Each row of a before or after table is a point. The points were changed in one or more steps. Then noise was added and the rows were shuffled. The steps act on how far a point lies along the listed directions, d1 being the first. What was done? A step turns or swaps two directions, mirrors them in a line or flattens them onto one, adds a multiple of one to another, or multiplies one. Angles are multiples of 10 degrees, from the lower direction toward the higher: turns from -170 to 170, lines from 10 to 170 but not 90. Use the fewest steps. Two steps may share a direction if one is a turn and the other turns, adds or multiplies; they go together, in the order done. Otherwise the lowest direction goes first.

Directions:
(1): 26; 38
(2): 38; -26
Before (14 x 2):
-22; 16
43; -35
-5; -49
18; -17
3; -7
-28; -11
22; -59
-5; 30
56; 23
84; -8
6; -20
0; 21
60; 31
-9; 24
After (14 x 2):
31; -3
19; 56
24; -9
-12; -28
-7; 2
-50; -6
-60; 19
-12; 84
-37; 43
29; 59
-21; 5
-18; 18
20; 3
17; -23
Steps: mirror d1 and d2 in the line at 10 degrees

Directions:
(1): 20; 35; -8; -33; 59; -11
(2): 52; 4; -32; 19; -5; 47
(3): -8; 14; -43; 50; 8; -41
(4): 33; 13; -15; -35; -47; -38
Before (10 x 6):
-33; -9; 23; 6; 22; -3
35; -10; -35; 29; -68; -9
-34; -8; 15; -17; 32; -29
-5; 4; 12; -23; 9; 10
31; 15; -34; 47; -49; -19
-16; -10; 31; -67; 34; -11
-31; -10; 47; -1; 39; 25
0; 17; 5; -3; 42; 30
44; -21; 14; -39; -80; 15
3; 5; -27; 45; -42; 0
After (10 x 6):
2; 0; -27; 60; 73; 59
1; -1; 9; -24; -25; 0
21; 18; 23; -68; -30; -42
-34; -16; 18; -28; -13; -52
14; -18; 25; -7; 22; 67
-3; 13; -20; 88; 56; 42
-22; -33; 36; -61; -57; -30
-7; 8; 9; -30; -1; -44
-6; 31; -29; 48; 55; 29
31; 9; -9; -18; -48; -6
Steps: turn d1 and d4 by 150 degrees; add -0.7 times d3 to d4; multiply d2 by 1.3

Directions:
(1): 30; 36; 9; 28; 4; 18; -3; 61; -49
(2): -1; -16; -36; 13; -72; 5; 1; 39; 34
(3): -48; 27; -5; 29; 0; 69; -21; -20; 8
(4): -52; -49; 15; -1; -15; 3; 31; 11; -54
(5): 37; -17; 69; 23; -33; 24; 13; -24; 11
Before (12 x 9):
-26; -43; 30; 14; -6; -19; 1; -52; 18
-1; -13; -46; -25; 4; -37; 3; -15; 42
77; -8; 9; -42; -8; -84; -12; 14; 22
7; -23; -23; -2; -22; -53; 18; 44; 21
10; 31; -19; 29; -20; 18; 11; 50; -47
-60; 26; -65; 20; -43; 59; -27; 56; -4
-4; -12; 12; 29; -81; 26; 23; 56; -19
39; -7; 50; -1; -51; -6; 2; -8; 45
27; 33; -18; 6; -3; 6; -43; 54; 4
32; -15; -62; -20; -17; -69; 13; 53; 6
29; 27; 11; 27; 30; 19; 8; 18; -72
1; 13; -4; 42; -51; 71; -18; 5; 24
After (12 x 9):
0; -44; 7; -40; -11; -66; 7; 29; -36
10; 50; -33; 37; -56; 58; -37; 61; 14
-10; -34; 39; 14; -7; -16; -6; -47; 21
-46; -11; -60; 0; -33; 27; -14; 1; 22
-20; 3; -29; -4; -3; -2; -29; 62; -28
10; -33; 32; 16; -27; 10; 31; 23; -27
16; -7; -6; 16; -23; -27; 22; 44; 7
18; 53; -55; 9; 0; -5; -17; 22; 8
48; -10; -15; 14; -41; -31; 23; 64; -16
-52; -32; -20; -35; -32; -36; 9; -12; 29
20; 50; -49; -5; 62; -11; -18; -12; -12
7; 30; -58; -11; -43; -7; -19; 17; 69
Steps: turn d1 and d4 by -150 degrees; turn d1 and d5 by 110 degrees; multiply d3 by 0.7

Directions:
(1): -11; -27; -10; -2; -44; 35; 31; 1; -10; -58; -61; 20
(2): 24; 31; -38; -43; 8; 29; -50; -31; -2; 29; -43; 29
(3): -17; 22; -48; 55; -23; -32; -33; 44; -31; 10; -28; -15
(4): -88; 11; -31; -19; 9; -29; 20; -26; 32; 8; -4; 19
(5): -34; 14; 57; 41; -21; 12; -47; -52; -22; -8; 4; 19
(6): 3; 58; 9; 14; 68; -1; 34; -13; -32; -33; -28; -13
Before (12 x 12):
-36; 13; -20; 32; 27; -12; 4; 4; -20; 0; -22; -9
-46; -7; -20; 9; 7; -33; 19; 15; 6; -18; 7; 0
54; -14; -16; -54; 8; 16; -6; -6; 12; 22; -3; 13
-47; 24; -65; 13; 40; -30; 41; 19; 1; -22; -23; -13
16; -4; -29; -10; -22; -14; -23; 34; -2; 32; 7; -2
-19; -6; 4; -5; -2; 6; 3; -13; -15; -2; -18; -2
48; 2; -1; -24; 19; 19; 10; 7; -10; -1; 8; -14
-12; -3; -6; -10; 3; -9; 37; 23; 1; -22; -29; 16
24; -5; -16; -39; -19; 16; -15; -3; 18; 15; -21; 17
-43; 15; -26; 35; 12; -45; -1; 17; 12; 8; 18; -10
37; -4; -20; 1; 1; 9; 2; 25; 6; 4; -13; -8
16; 16; 19; -7; 51; 14; 35; -22; -9; -32; -6; -4
After (12 x 12):
39; 5; -39; -10; 2; 15; -16; 18; 5; 16; -30; 0
-64; -31; 13; 29; 9; -49; 62; 29; 13; -41; 41; -19
32; -17; -26; -49; -36; 21; -31; -1; 25; 29; -20; 23
2; -23; -33; -14; -47; -16; -35; 34; 11; 45; 16; 6
-20; -8; 8; -1; 2; 3; 15; -9; -15; -8; -13; -7
-13; -4; 1; -4; 16; -16; 61; 31; 0; -35; -21; 6
-72; -8; 14; 63; 12; -66; 45; 25; 19; -18; 57; -28
36; 60; 13; -7; 93; 24; 37; -33; -33; -42; -36; -6
-76; 18; -15; 48; 72; -57; 122; 34; -1; -69; 13; -45
-56; 15; 5; 51; 49; -30; 48; 9; -23; -28; -7; -26
65; 33; -27; -41; 29; 35; -24; -8; -23; 14; -28; 0
72; -9; -38; -69; -4; 31; -44; -13; 10; 43; -21; 27
Steps: add -0.3 times d1 to d5; turn d3 and d4 by 20 degrees; add -1.5 times d4 to d2; multiply d6 by 2

Directions:
(1): -24; -29; -23; 34; -5; -43; 11; -49; 44; -60; 54; -8; 25; 35; -3; -4; -32; 15
(2): 24; 48; -4; -8; 53; 3; -12; -69; -46; 4; 20; -26; 28; -8; -40; -34; -7; -41
(3): -38; 34; -36; -57; -60; -56; 7; 23; -19; -7; -15; -38; 14; 7; -30; -34; 15; 11
(4): 12; 39; -47; 47; 11; -7; 26; 21; 30; -30; 4; -51; -45; -59; 10; 15; 27; -29
Before (13 x 18):
-21; -38; 14; -17; -24; -23; -27; -23; 9; -2; 13; 9; 33; 57; -23; -24; -27; 33
7; -10; 21; -1; 13; 10; -13; -13; 2; -5; 11; 37; 10; 30; 4; 3; -14; -4
-5; 26; -26; 1; -2; -40; 14; -63; -8; -43; 39; -23; 16; 14; -24; -31; -9; -11
9; -23; -9; 37; 22; -6; 14; -24; 28; -24; 15; 0; -14; -14; 6; 6; -14; 2
-3; 9; -26; 32; -13; -15; 13; 25; 35; -13; 10; -21; -20; -21; 6; 7; 17; -6
15; 2; 22; 5; 5; 35; -18; -3; 1; 28; -14; 30; 7; -9; 7; 12; 1; 9
13; -47; 30; 19; 17; 34; -7; 17; 6; 0; 12; 42; 4; 6; 27; 3; -9; 1
0; -18; 22; -61; -6; -1; -15; 9; -40; 42; -10; 37; 32; 37; -9; -18; -4; 10
6; 10; 1; -12; -1; 2; 4; 22; -19; 12; 0; -14; -27; -19; 0; 15; 19; -19
-32; -9; 11; -55; -36; -16; -14; 18; -30; 13; -25; -7; 18; 32; -32; -32; 21; 26
-7; -25; 48; -26; 31; 22; -22; -21; -33; 39; -19; 48; 19; 13; 9; 8; -12; 17
15; 21; -14; 20; 33; 27; -4; -25; -6; -13; 14; -33; -2; -24; -12; 2; 17; -24
15; 4; 25; -31; -11; 27; 7; 32; -17; 21; -27; 4; -26; -28; 13; 5; 18; 3
After (13 x 18):
-1; 1; 21; -64; -1; 9; -22; 6; -56; 26; -9; 17; 42; 16; -24; -52; 3; -8
15; 48; -48; 60; 2; -2; 29; 47; 39; -19; -3; -54; -64; -73; 15; 21; 44; -36
12; 35; -41; 52; 33; 13; 9; -20; 21; -46; 30; -60; -22; -47; -4; 13; 24; -35
-44; -42; 65; -94; -6; -20; -46; -61; -69; 47; -7; 67; 87; 87; -26; -38; -40; 49
-36; -94; 57; -32; -34; 2; -24; -1; 5; 2; -2; 56; 44; 89; -3; -7; -23; 70
-25; 7; -12; -34; -42; -35; 19; 0; 3; -31; 9; -25; 1; -1; -6; -20; 1; 18
33; 27; -16; 20; 36; 13; 15; 2; -9; 12; -18; -18; -39; -63; -2; 1; 19; -30
2; -5; 38; -47; 5; 12; -26; -18; -40; 26; -4; 51; 36; 50; -18; -19; -17; 6
36; -14; 14; 56; 43; 38; 10; -30; 21; -14; 20; 28; -26; -15; 30; 26; -3; -13
-26; -90; 60; -87; -30; -16; -41; -31; -39; 38; 13; 91; 87; 123; -10; -30; -46; 59
-10; 20; 10; -35; -21; -13; -22; -31; -15; 14; -2; 11; 40; 20; -22; -24; -15; 17
-9; 9; -28; 6; -8; -31; 24; 10; 17; -30; 24; -39; -26; -15; -4; 14; 12; -12
1; -79; 89; -52; -5; 42; -58; -17; -26; 63; -20; 85; 44; 84; -10; -18; -37; 49
Steps: turn d2 and d3 by 60 degrees; turn d1 and d3 by -130 degrees; multiply d4 by 2.5

Directions:
(1): -32; 88; 13; 16; 25; 8; -62; 6; 22; 32; 52; 31; -27; -55; 4; -4; 29; -7; -9; -2; 15; 36; -3; -14
(2): 79; 58; -20; 7; -1; -6; -23; -14; 2; -17; -22; -14; 21; 20; -10; -40; -12; 50; 38; 17; -4; 19; -79; -10
Before (11 x 24):
2; -14; -1; -12; -2; -3; 9; 5; -8; -11; -10; -6; 3; 8; -8; 1; -2; 6; -1; 7; -5; -3; -3; 5
4; 16; -4; 5; 0; 7; -11; -3; -1; 5; -3; 2; -5; -7; -1; 0; 0; 3; -2; 3; 3; 2; -11; 1
2; 13; 4; 0; 2; -1; -13; 4; 4; 3; 11; -4; -1; -6; 2; -1; 4; 3; 6; -3; 1; 5; -14; 3
4; 19; -1; -5; -4; 4; -8; 3; -1; 1; -6; 5; -4; -4; 4; -1; 2; 0; 3; 1; 7; 6; -8; -8
9; -32; -2; -7; -6; -3; 25; -2; -12; -15; -18; -10; 11; 24; -2; -2; -8; -2; 1; 2; -7; -14; 1; 7
5; -25; -3; -10; -11; -5; 29; -5; -8; -7; -16; -14; 13; 18; 3; 3; -5; -3; -4; -5; 1; -14; 5; 7
-41; -16; 7; 4; 4; 2; 3; 10; 2; 11; 19; 9; -16; -14; 8; 17; 13; -28; -23; -3; 2; -3; 43; 6
-7; 1; 1; 6; 0; -1; -4; 2; 3; 6; 8; 7; -9; -4; 4; 4; -1; -10; -5; -4; 3; 4; 9; -2
9; -14; -1; -2; -8; 2; 10; -4; -8; -2; -13; -6; 10; 3; -2; 2; -5; 2; 0; 0; -1; -4; -1; 5
0; 23; -3; 1; 3; 3; -7; -3; -2; 0; 5; 1; -1; 1; 1; -6; -2; 1; 1; -1; 0; 5; -5; -4
9; 18; -2; -3; 2; -4; -5; 3; 5; 2; 0; 1; -5; 1; 0; -2; 5; 5; 6; 5; 3; 8; -8; 0
After (11 x 24):
29; 29; -7; -2; 2; -6; -9; 0; 5; -4; -7; -4; 0; 8; -2; -12; 0; 16; 15; 9; 1; 11; -26; -2
2; -8; -2; -11; -1; -3; 5; 4; -7; -10; -8; -4; 1; 5; -8; 0; -1; 7; 0; 8; -4; -1; -4; 4
16; 19; -1; 1; 1; -3; -14; 1; 3; -1; 4; -7; 4; 0; 0; -8; 1; 12; 13; -1; -1; 7; -27; 2
-7; -22; 1; -9; -8; -3; 26; -3; -5; -2; -8; -9; 8; 11; 5; 8; -1; -9; -10; -7; 3; -12; 14; 7
-118; -77; 27; -3; 4; 7; 28; 24; -1; 26; 38; 21; -35; -31; 18; 56; 24; -78; -61; -19; 5; -23; 120; 17
20; 27; -6; -4; -5; 4; -10; 0; -2; -2; -11; 1; 1; 1; 2; -8; 0; 9; 9; 4; 6; 9; -22; -9
-21; -14; 5; 5; 0; -1; 1; 5; 1; 9; 10; 10; -13; -6; 7; 12; 0; -20; -13; -7; 3; -1; 25; 0
11; -7; -1; -1; -7; 2; 7; -5; -7; -1; -10; -5; 10; 1; -2; 1; -3; 3; 0; 0; -1; -1; -4; 4
2; -24; -1; -6; -2; -2; 19; -1; -9; -10; -12; -6; 7; 18; -1; -1; -5; -4; -2; 1; -5; -11; 4; 6
16; 30; -7; 2; 1; 3; -9; -6; -2; -4; -1; -2; 3; 7; -1; -12; -5; 11; 9; 2; -1; 7; -21; -6
19; 23; -8; 7; -1; 5; -13; -6; -1; 0; -9; -1; -1; -1; -2; -8; -3; 13; 6; 6; 2; 4; -26; 0
Steps: multiply d1 by 0.7; multiply d2 by 3

Directions:
(1): 81; 1; 51; 40; 18; 1; 37; 10; -12; 46; -11; -18; -34; -4; 30; -13; 38; -35; -2; 4; 57; -7; -24; 14; -7; 4; -4; 30; 1; -44; 25; -27; 4; -48; -16; -51; 19; 44; -3; -15; 11; -3; -19; -6; -16; -56; -50; -17; 39; 72; 26; 32; -2; -74; 13; 10; -15; -31; -27; 32; -51; -45; 40; 39
(2): 0; 71; 24; 1; -25; -37; 9; -37; 64; 49; 1; -33; -30; -26; -28; -56; -4; 24; 3; -15; 1; -15; -13; 10; 17; -30; -5; 9; 30; 7; -10; -37; -6; 3; 51; 11; 1; -54; -14; -21; -10; -2; -7; 120; 39; -41; 37; -29; 23; 28; -10; 51; 12; -19; -8; -47; 58; 14; 21; -43; 26; -15; -23; -9
(3): -94; 6; 27; 8; 21; 25; 57; 20; -1; -21; -13; -20; -13; 7; 2; 55; -48; 22; -49; -27; 25; 2; -36; 5; -18; 70; -29; 105; -19; 28; 45; 3; 23; 1; 29; -1; -40; -54; -5; -18; 5; -28; 5; 20; -30; -32; 6; 1; -3; 16; -39; -29; -37; -39; 4; -26; -38; 13; -25; 47; 17; -4; -20; -16
(4): 44; -44; -6; -10; 11; -25; 16; -16; -4; 55; -34; -83; 20; 44; -14; 9; -2; 28; 21; -11; -4; 9; 20; -27; 39; -50; 50; 38; -28; -42; -6; 80; 6; -44; -9; 32; -19; -54; -36; -30; -23; 47; -54; -5; -22; -5; 54; -32; -22; 3; 2; -13; -66; 23; 0; 28; -40; -13; 29; 8; -21; -15; -14; -26
Before (9 x 64):
39; 7; 30; 8; 5; -1; 21; 8; 0; 29; -20; 7; -37; 8; 21; -7; 20; -31; -6; -2; 31; -10; -24; -1; -2; 11; -4; 7; 3; -17; 18; -10; 18; -19; -13; -29; 14; 10; -6; -6; 4; 5; 3; -5; 7; -41; -31; -4; 10; 22; 20; -4; 0; -33; 1; 3; -2; -11; -6; 1; -35; -23; 30; 16
1; 14; 28; 35; 0; 33; 2; 22; -26; -24; 10; 49; -18; -20; 38; 11; 10; -48; -21; 3; 27; -3; -30; 33; -23; 37; -40; -6; 16; -7; 31; -34; 4; -7; -18; -56; 17; 59; 36; 21; 24; -33; 27; -32; -4; -17; -63; 9; 20; 11; -2; 11; 32; -37; 9; -9; -5; -10; -49; 27; -31; 3; 24; 42
33; 10; 40; 21; 5; -13; 19; 16; -3; 33; -7; 1; -22; -4; 7; -7; 20; -6; -4; -3; 25; 0; -15; 16; 8; -10; 9; 20; 15; -9; 12; -5; 4; -11; -1; -21; 15; 13; 2; -17; 4; 2; -4; 17; -3; -38; -18; -7; 22; 32; 16; 14; -5; -28; -6; -5; -12; -12; -18; 17; -3; -26; 6; 22
-44; 15; -20; 14; -2; 15; -5; 18; 8; -41; 22; 32; -1; 2; -12; 14; -16; 4; -6; 6; -8; 11; -6; 0; -12; 30; -17; 4; -6; 44; 16; 5; 3; 28; 12; 8; -9; -16; 17; 15; 2; -24; 18; -15; 0; 22; 5; 28; -19; -25; -12; -28; -3; 29; 13; -15; -15; 14; -21; 7; 17; 19; -17; -12
11; -2; 13; 22; -5; -6; -10; 14; -5; 6; 4; 15; 1; -26; 31; -11; 19; -21; -13; 5; 27; -4; -24; 19; -18; 14; -12; 1; 15; 1; 17; -28; -17; -9; 5; -17; 20; 34; 1; 0; 0; -21; 13; 5; 23; -17; -32; -3; 13; 27; 28; 5; 26; -40; 10; -10; 21; -1; -7; 10; -5; -14; 8; 14
-62; 48; 14; 12; -1; 33; 18; 24; 2; -36; 8; 45; -30; -21; 12; 2; -3; -20; -36; 2; 31; 0; -39; 21; -33; 62; -39; 19; 13; 41; 26; -57; -18; 8; 15; -27; -5; 15; 31; 3; 18; -67; 49; 27; -2; -8; -57; 18; 30; 21; -7; -2; 25; -24; 10; -34; 5; 7; -17; 15; 19; 4; 13; 21
-4; -35; 23; 12; 31; 15; 46; 21; -38; -19; -15; -1; 0; 22; 29; 52; -23; 2; -20; -9; 15; 17; -15; -6; -7; 57; -12; 64; -31; 0; 44; 29; 22; -17; -9; -20; -18; 12; 3; -18; 4; 4; 7; -61; -39; -12; -36; 0; 18; 12; -10; -30; -30; -27; 25; 24; -49; -19; -41; 44; -8; -17; 24; 0
-1; 16; -20; -23; 4; -7; -34; 8; -2; -23; 3; 23; 4; -2; 10; -18; 5; -10; 3; 4; -22; 6; 7; -7; 4; -16; -7; -32; 16; 7; -9; 15; -12; 26; -6; 2; 20; 3; 7; 9; 9; 26; 9; 4; -7; 11; 4; 21; -9; -22; 5; -6; 8; 12; -4; 0; 28; 11; 14; -8; 4; 6; 7; 5
-91; -3; -59; -35; -4; 0; -46; -6; 1; -63; 12; 27; 41; 9; -12; 28; -31; 30; 11; 13; -63; 9; 25; -22; 10; -7; -11; -31; -12; 37; -21; 43; 6; 51; 6; 44; -13; -37; 12; 15; -5; 3; 29; -23; 19; 70; 58; 25; -57; -73; -32; -47; 15; 94; -14; -9; 14; 33; 20; -29; 58; 56; -41; -52
After (9 x 64):
47; 14; 47; 27; 6; -13; 25; 14; -4; 43; -6; -3; -27; -3; 11; -8; 23; -10; 0; -1; 33; 1; -16; 15; 7; -14; 11; 20; 17; -19; 14; -9; 4; -22; -1; -25; 18; 13; 1; -24; 4; 4; -8; 21; 2; -47; -24; -11; 28; 45; 18; 20; -7; -39; -5; -1; -13; -16; -18; 19; -9; -32; 13; 27
-69; 22; 25; 10; 17; 24; 52; 22; -3; -4; -23; -26; -21; 15; 5; 31; -22; 8; -40; -18; 42; 6; -39; 4; -16; 58; -16; 92; -13; 19; 40; -1; -5; -23; 20; -6; -34; -45; 4; -26; 5; -47; 11; 30; -31; -28; -15; -5; 14; 33; -21; -20; -35; -29; 13; -25; -39; 4; -7; 39; 11; -9; -2; -2
-48; -3; -24; 7; 2; 11; 1; 16; 6; -33; 12; 8; 12; 18; -18; 28; -24; 18; -6; 0; -12; 17; -1; -12; -3; 23; -1; 21; -17; 39; 13; 35; 9; 20; 11; 22; -23; -41; 6; 7; -2; -11; 5; -19; -12; 26; 26; 20; -31; -29; -18; -39; -25; 42; 12; -6; -32; 16; -15; 13; 15; 19; -27; -26
50; 5; 39; 15; 11; 0; 29; 13; -2; 34; -24; 1; -45; 8; 24; -6; 23; -33; -5; -4; 39; -11; -27; 1; -1; 10; -3; 16; -1; -25; 25; -13; 20; -28; -11; -34; 14; 15; -4; -8; 8; 6; 0; -5; 4; -51; -36; -5; 16; 32; 24; -2; -4; -44; 6; 7; -7; -14; -11; 5; -44; -29; 36; 20
-14; -6; 44; 39; 20; 38; 36; 29; -33; -13; -12; 10; -17; 1; 40; 41; -8; -33; -36; -10; 45; 4; -43; 23; -20; 52; -38; 59; -8; -19; 56; -2; 18; -28; -12; -55; -7; 25; 22; -1; 20; -30; 5; -37; -29; -37; -53; -3; 14; 26; -17; -8; -10; -56; 14; -3; -44; -15; -56; 62; -43; -7; 16; 28
51; -63; 13; 7; 32; 4; 32; 15; -49; 7; -24; -22; 13; 39; 33; 46; -2; -2; 3; -2; 12; 23; 4; -18; 10; 19; 19; 46; -40; -33; 32; 62; 18; -40; -32; -14; -11; 20; -8; -22; -6; 34; -18; -88; -46; -3; -29; -11; 11; 9; 7; -31; -47; -12; 28; 52; -61; -35; -25; 39; -31; -22; 32; 1
-4; -6; 28; 25; 3; -3; 13; 19; -10; 12; -3; -3; -2; -19; 29; 0; 10; -17; -21; -4; 40; -4; -33; 19; -18; 28; -13; 36; 6; 2; 29; -22; -8; -21; 9; -21; 9; 14; -6; -12; 3; -24; 8; 13; 13; -32; -29; -9; 15; 38; 20; -2; 6; -56; 12; -12; 3; -4; -13; 25; -7; -20; 5; 12
-120; -5; -76; -48; -9; 1; -56; -5; -2; -82; 16; 33; 57; 13; -18; 39; -47; 39; 10; 13; -82; 12; 32; -26; 10; -3; -12; -39; -16; 53; -29; 52; 5; 67; 8; 62; -21; -50; 13; 21; -6; 4; 38; -28; 21; 90; 73; 32; -72; -97; -42; -60; 13; 117; -18; -12; 16; 43; 28; -37; 73; 72; -53; -64
-35; 22; -19; -21; 7; 2; -26; 15; -3; -39; 8; 31; 3; -5; 8; -10; -4; -11; -9; -1; -19; 9; 0; -4; -4; 4; -21; -17; 16; 23; 0; 7; -6; 34; 4; -1; 14; -2; 11; 14; 14; 15; 19; 8; -11; 8; 2; 25; -12; -23; -4; -13; 10; 4; -4; -10; 25; 17; 8; -1; 14; 10; 3; 5
Steps: multiply d1 by 1.3; multiply d2 by 1.3; turn d3 and d4 by 60 degrees
